Every row gives one point. Each copy is the shape, with its points in the same order, stretched, turned, moved and blurred by noise. Some copies are also mirrored. Which?

Shape:
-.49,-.62,-.15
-.06,-.11,.52
-.47,-.44,.08
.34,-.06,-.22
-.36,-.05,.11
.28,.29,.09
.11,.08,-.35
.08,.13,-.13
Copy 1 (8 x 3):
-.62,-.56,.11
-.25,.25,.44
-.46,-.42,.28
-.25,.22,-.32
-.14,-.22,.25
.09,.34,-.03
-.04,-.09,-.36
-.04,.04,-.13
Copy 1 is: mirrored
Copy 2 (8 x 3):
.14,-.36,-.58
.51,.30,-.08
.25,-.10,-.50
.02,-.13,.39
.06,.18,-.28
.02,.32,.39
-.22,-.07,.21
-.12,.09,.18
Copy 2 is: mirrored
Copy 3 (8 x 3):
-.69,-.18,.23
.26,-.34,.32
-.42,-.29,.25
.05,.55,.13
-.12,-.20,-.05
.44,.24,-.07
-.09,.42,-.19
.09,.21,-.10
Copy 3 is: mirrored

Shape:
.06,-.26,-.31,.02
-.02,.23,.31,-.16
-.04,.10,-.55,-.05
-.38,-.88,-.03,.03
.06,.21,-.29,-.13
-.19,-.25,-.12,-.26
.06,.05,.38,.24
.26,-.30,.18,.04
Copy 1 (8 x 4):
-.18,-.30,-.25,-.16
-.15,.18,.27,-.22
-.32,.11,-.45,-.15
-.52,-.91,.08,-.13
-.15,.19,-.31,-.21
-.32,-.33,-.03,-.38
-.07,.08,.38,.20
.12,-.34,.15,.03
Copy 1 is: only turned
Copy 2, 8 rows:
-.09,-.37,-.23,-.22
.25,.21,.29,-.15
-.03,-.09,-.54,-.02
-.29,-.94,.27,.03
.13,.07,-.34,-.10
.14,-.40,-.02,.02
-.12,.14,.40,-.37
.04,-.29,.22,-.51
Copy 2 is: mirrored

Shape, 11 rows:
.49,.16,.00,.16,-.20,-.27
-.19,-.13,.17,.05,-.48,.00
.39,.37,-.03,.39,-.15,.40
-.17,-.41,.15,-.04,.06,-.40
.44,-.18,.19,-.12,-.10,-.17
-.20,-.05,.06,-.07,.63,.11
-.56,-.30,-.14,-.38,-.63,.52
.08,.06,.28,.37,-.30,.00
.01,.44,.30,.03,.11,.37
-.03,-.38,.15,.05,-.10,-.13
-.34,.47,-.25,-.22,-.03,-.47
Copy 1:
.59,-.05,-.11,.31,-.10,-.31
.00,.27,-.03,.10,-.53,.02
.66,.35,.04,.62,.02,.27
-.31,-.15,-.02,-.08,-.15,-.20
.39,-.21,.04,-.06,-.08,-.09
-.14,.27,.12,-.02,.47,.03
-.19,.56,-.16,-.24,-.66,.80
.26,.19,.17,.45,-.33,-.12
.45,.60,.31,.19,.07,.17
-.12,-.12,.07,.05,-.31,-.02
.01,.68,-.46,-.01,.03,-.35
Copy 1 is: only turned
Copy 2, 11 rows:
.33,.31,.13,.14,-.13,-.33
-.14,-.26,.26,.13,-.42,-.34
.21,.33,.37,.25,-.29,.28
.01,-.51,-.05,.17,.06,-.50
.35,-.09,.02,-.14,-.10,-.31
-.16,-.40,-.04,.13,.37,.17
-.59,-.51,-.11,-.01,-.84,.08
.11,-.07,.52,.22,-.21,-.25
-.20,.06,.48,-.06,.05,.20
.10,-.44,.04,.14,-.16,-.30
-.53,.26,-.12,.28,.11,-.47
Copy 2 is: only turned
Copy 3 (11 x 6):
.57,.23,-.02,.27,-.01,.01
-.05,.01,.23,.15,-.32,-.28
.33,.32,.16,.29,.02,.59
.11,-.38,-.07,-.09,.13,-.41
.55,-.09,.16,-.02,-.08,-.14
-.13,-.24,-.05,-.46,.52,.31
-.53,-.16,.07,-.30,-.80,-.06
.17,.03,.21,.36,-.03,.00
-.10,.26,.40,-.16,.21,.36
.19,-.31,.07,.07,-.08,-.21
-.14,.40,-.37,-.17,.23,-.30
Copy 3 is: only turned
Copy 4 (11 x 6):
.21,.38,-.08,.12,-.32,-.43
-.23,-.12,-.15,.17,-.49,.04
.29,.68,-.16,.33,-.34,.17
-.18,-.30,.16,.15,.01,-.27
.30,.04,.13,-.05,-.26,-.25
-.07,.18,.29,.10,.47,.19
-.27,-.47,-.57,-.02,-.30,.58
-.06,.27,.06,.35,-.51,-.03
-.08,.59,.10,-.01,-.17,.36
-.03,-.20,.11,.24,-.16,-.11
-.53,.34,-.34,-.15,.14,-.31
Copy 4 is: only turned

Shape:
-.07,-.25,-.18,.31,-.04,.06,-.53,.43
-.05,-.20,.16,-.30,.04,.47,-.24,-.35
.08,-.12,.29,.29,.08,-.33,.40,.44
.34,-.12,.24,.80,.00,-.35,.22,.04
-.34,-.29,.37,.33,-.33,-.51,.03,.39
.55,.17,-.54,-.43,-.20,.10,-.41,.02
.18,.15,.21,.18,.28,-.45,-.14,.13
-.33,-.33,-.42,-.31,.04,.12,-.29,-.31
.47,-.33,.22,.12,.16,-.36,.00,.06
-.07,-.16,.13,.44,.21,-.09,.20,.23
-.07,.09,-.20,-.15,-.09,.19,-.34,-.24
Copy 1 (11 x 8):
-.49,.16,-.47,-.06,.15,.38,-.01,.41
-.11,-.09,-.15,.00,-.20,.19,-.65,-.22
-.04,-.18,.31,.13,.26,.03,.44,.29
-.07,.21,.18,.20,.19,.40,.67,-.13
-.61,-.07,.29,-.20,-.10,.09,.49,.29
.43,.39,-.58,-.17,-.18,.03,-.34,.39
-.03,.28,.21,-.18,.40,.04,.12,.07
-.37,-.12,-.64,-.25,-.12,-.22,-.34,-.22
.20,-.07,.07,-.30,.28,.31,.29,.02
-.29,-.10,.05,.23,.28,.09,.28,.05
-.16,.27,-.36,-.05,-.19,-.02,-.36,-.03
Copy 1 is: mirrored
Copy 2, 11 rows:
-.14,-.41,-.14,.34,.45,.19,-.37,.29
.26,-.30,.18,-.27,-.39,.20,-.40,-.05
-.34,-.09,.52,.21,.44,-.19,.30,.29
-.05,-.03,.39,.69,.50,-.20,.32,-.23
-.83,-.23,.34,.22,.47,-.05,.01,-.11
.57,-.15,-.41,-.38,.35,.39,-.03,.10
.04,.12,.27,.07,.64,-.30,-.20,-.04
.06,-.48,-.42,-.32,-.27,-.14,-.28,.00
.21,-.37,.41,.01,.52,-.18,.07,-.12
-.21,-.15,.27,.38,.19,-.28,.04,.19
.14,-.07,-.25,-.17,-.05,.11,-.27,-.05
Copy 2 is: mirrored
Copy 3 (11 x 8):
-.16,-.34,-.08,.37,.04,.04,-.34,.45
.03,-.29,.00,-.05,.34,.44,-.13,-.36
.14,.22,.48,.11,-.07,.10,.29,.59
.62,.12,.35,.52,-.30,.29,.18,.46
-.12,-.28,.77,.18,-.30,-.01,.08,.38
.23,-.08,-.51,.13,.41,-.61,-.21,-.21
.23,.43,.34,.29,-.01,.00,-.26,.23
-.12,-.38,-.28,-.32,-.17,.11,-.42,-.19
.60,.04,.33,.06,.11,.04,-.19,.35
.09,.08,.21,.17,-.19,.39,.11,.48
-.06,-.15,-.20,.13,.05,.03,-.20,-.32
Copy 3 is: mirrored

Shape:
-.04,.00,-.50,-.13,.61,.16,.28,.35,.09
.14,-.35,-.03,.20,.24,.03,-.05,.43,-.30
-.16,.17,.19,-.37,-.27,.13,.13,-.16,.27
.36,-.37,-.03,.18,-.01,-.23,-.32,.03,.22
.41,-.53,.07,.11,.01,-.12,-.13,.02,-.04
-.31,.42,.15,-.51,-.32,-.14,.26,-.01,.51
.22,.50,.05,-.42,-.29,-.02,.28,-.18,.31
.51,-.30,-.30,.28,-.03,-.35,-.02,.41,-.15
-.11,.05,-.13,-.09,-.44,-.14,.45,-.21,.08
.32,-.31,.16,.41,.29,-.25,-.12,.32,-.42
.20,-.05,.26,-.56,-.38,.00,.63,-.02,.39
-.28,-.32,-.46,-.03,.27,.08,.13,.36,.03
.43,-.40,-.28,.25,-.03,.25,-.34,.44,-.39
-.07,.09,-.02,.30,.02,.30,.30,.26,.45
-.02,.23,.00,-.24,-.08,.13,.42,-.47,.30
Copy 1, 15 rows:
-.02,-.43,.07,.12,.45,.37,.06,.27,-.52
-.28,.19,.34,.00,-.21,.06,-.14,.11,-.45
.28,.27,-.23,-.09,.51,.20,-.13,-.09,.19
.18,-.05,.62,-.03,-.24,-.13,-.33,.25,.06
.07,.16,.56,-.11,-.39,.12,-.33,.03,-.08
.27,.07,-.36,.27,.83,.07,-.11,-.18,.36
.63,.10,-.21,.20,.45,.14,.20,-.11,.14
-.08,-.05,.48,.34,-.56,-.08,-.15,.23,-.20
-.06,.03,-.36,.12,.04,.33,-.05,-.17,.37
-.25,.12,.56,.02,-.40,-.17,.03,-.08,-.41
.32,.39,-.09,.38,.37,.61,-.13,-.41,.25
-.33,-.22,.01,.00,.21,.30,-.37,.30,-.26
-.10,.37,.40,-.13,-.65,-.02,-.28,.57,-.50
-.23,.11,.17,.23,.39,.33,.22,.24,.18
.36,-.09,-.23,-.12,.46,.46,.21,-.18,.23
Copy 1 is: mirrored
Copy 2, 15 rows:
.14,.35,-.66,.08,.06,.19,-.04,.00,.15
.23,-.05,-.34,-.25,-.07,.35,.40,.04,.02
-.37,.25,.31,.08,.07,-.30,-.09,.09,-.07
.03,-.26,.01,-.51,.04,-.12,.03,-.13,.30
.10,-.11,-.06,-.49,-.02,.07,.38,-.27,.33
-.51,.46,.30,.16,.17,-.51,-.24,.36,-.12
-.19,.62,.28,-.15,-.21,-.32,-.28,.16,-.20
.38,-.11,-.40,-.74,-.36,.04,.23,.10,.21
.05,.00,.15,.08,-.45,-.58,.11,.20,.06
.35,-.34,-.26,-.51,.02,.12,.51,-.03,-.06
-.28,.80,.28,-.05,-.25,-.48,.30,.05,.15
-.07,.01,-.63,.16,-.05,.12,.09,.16,.27
.24,-.31,-.22,-.57,-.41,.70,.28,.09,.12
.14,.19,.10,.08,.29,-.06,-.04,.43,.17
.03,.32,.30,.21,-.01,-.38,-.15,-.12,.03
Copy 2 is: only turned
Copy 3:
.52,.10,-.38,-.04,.11,.15,.56,.01,.45
.19,-.25,-.31,.20,.25,-.01,-.09,.21,-.17
-.44,-.07,.30,-.38,-.07,.52,-.05,-.16,.26
-.29,-.18,-.07,.33,.17,-.48,-.27,.29,.29
-.10,-.08,-.20,.23,.24,-.24,-.55,.20,.12
-.55,.14,.45,-.61,-.20,.52,.34,.03,.31
-.20,.06,.45,-.48,-.37,.49,-.09,.18,.37
.18,-.01,-.16,.46,.02,-.26,-.22,.75,-.04
-.31,.30,.23,-.09,-.38,.34,-.14,.02,-.06
.28,-.40,-.27,.17,.23,-.37,-.23,.35,-.37
-.32,.60,.32,-.59,.09,.56,-.42,.13,.36
.09,.08,-.44,.19,.15,.15,.33,.00,.17
.22,-.49,-.26,.64,.17,.11,-.39,.47,.05
.10,.09,.64,.05,.41,.15,.29,-.08,.16
-.13,.15,.24,-.39,-.27,.32,-.04,-.31,.39
Copy 3 is: mirrored
Copy 4 (15 x 9):
-.56,.27,-.27,.05,.08,.11,.39,-.38,-.03
-.33,-.12,.00,.08,.45,.12,.11,.08,.26
.04,.25,.24,-.16,-.39,-.31,.05,-.06,-.13
.44,.06,-.03,-.02,.22,.39,-.07,-.02,.17
.32,-.23,.01,-.01,.34,.17,.10,.04,.18
-.04,.65,.31,-.26,-.73,-.34,.21,-.14,.20
.18,.37,.47,-.10,-.58,.05,.27,-.03,-.20
.02,.02,.02,.15,.19,.60,.20,.25,.37
-.11,.07,.04,.31,-.60,-.23,-.02,.08,.18
.05,-.16,.21,.34,.62,.24,.12,.15,.33
.14,-.07,.30,-.38,-.64,-.40,.55,-.19,.31
-.58,.12,-.41,.02,.04,-.04,.13,-.12,.09
-.31,-.19,-.05,-.06,.56,.62,-.10,.37,-.08
-.40,.13,.22,.04,-.31,.06,-.20,-.48,.29
.04,.15,.15,.23,-.50,-.34,.07,-.35,-.22
Copy 4 is: only turned
